Each row is a point. Each copy is the shape, with its points in the same order, stretched, turned, moved and blurred by noise. Is it also mirrored, or only turned?

Shape (8 x 3)
.50,.15,-.22
-.25,-.13,.14
-.04,-.21,-.39
.34,-.10,-.09
-.20,-.14,.26
-.39,.71,-.41
.28,.18,-.30
-.53,.19,-.02
Copy 1 (8 x 3)
-.30,-.01,.49
.14,.08,-.23
-.16,-.39,.00
-.02,-.14,.35
.24,.13,-.18
-.94,.32,-.28
-.38,-.03,.30
-.29,.20,-.43
Copy 1 is: mirrored
Copy 2 (8 x 3)
.29,-.11,-.47
-.04,.05,.21
-.16,-.45,.01
.32,-.16,-.14
.00,.11,.33
-.56,.30,-.47
.02,-.18,-.40
-.42,.25,.06
Copy 2 is: only turned

Shape (11 x 6)
-.15,.30,.28,.29,-.45,-.03
-.15,-.10,-.14,-.24,.11,-.13
.02,.17,-.10,.10,-.30,-.19
.10,-.12,.40,.57,-.53,.29
.11,.06,.29,-.13,.37,-.13
-.13,.25,.26,-.04,-.40,.13
.29,-.27,.11,-.05,.14,.16
.13,-.52,.21,.24,.12,.00
-.43,.40,.26,-.10,-.14,-.28
-.31,.29,.01,.01,.37,.00
.24,-.13,.21,-.04,.34,.10
Copy 1 (11 x 6)
-.09,-.02,.91,.20,-.16,-.04
-.08,.07,-.17,-.32,-.02,-.11
-.09,.01,.33,.28,-.29,-.22
-.54,-.38,.94,.46,.13,.18
.36,-.16,-.03,-.25,.30,.00
-.05,-.03,.67,.00,-.23,.27
-.16,-.27,-.13,-.01,.27,.24
-.42,-.43,.01,-.05,.49,-.16
.26,.13,.64,-.30,-.17,-.19
.28,.40,.15,-.29,.24,-.09
.13,-.23,-.11,-.09,.43,.19
Copy 1 is: only turned
Copy 2 (11 x 6)
.38,.27,-.01,.50,-.27,-.10
-.24,.00,-.01,-.40,.13,-.31
-.06,.29,-.22,.18,.03,-.06
.41,-.25,-.23,.69,-.49,.30
-.29,.01,.55,-.11,.08,-.19
.44,.28,.05,.09,-.26,-.02
-.24,-.22,.10,-.14,.00,.20
-.31,-.60,.02,.13,-.19,.03
.16,.48,.33,.01,-.16,-.63
.08,-.05,.43,-.01,.34,-.48
-.18,-.26,.43,-.09,.12,.07
Copy 2 is: mirrored
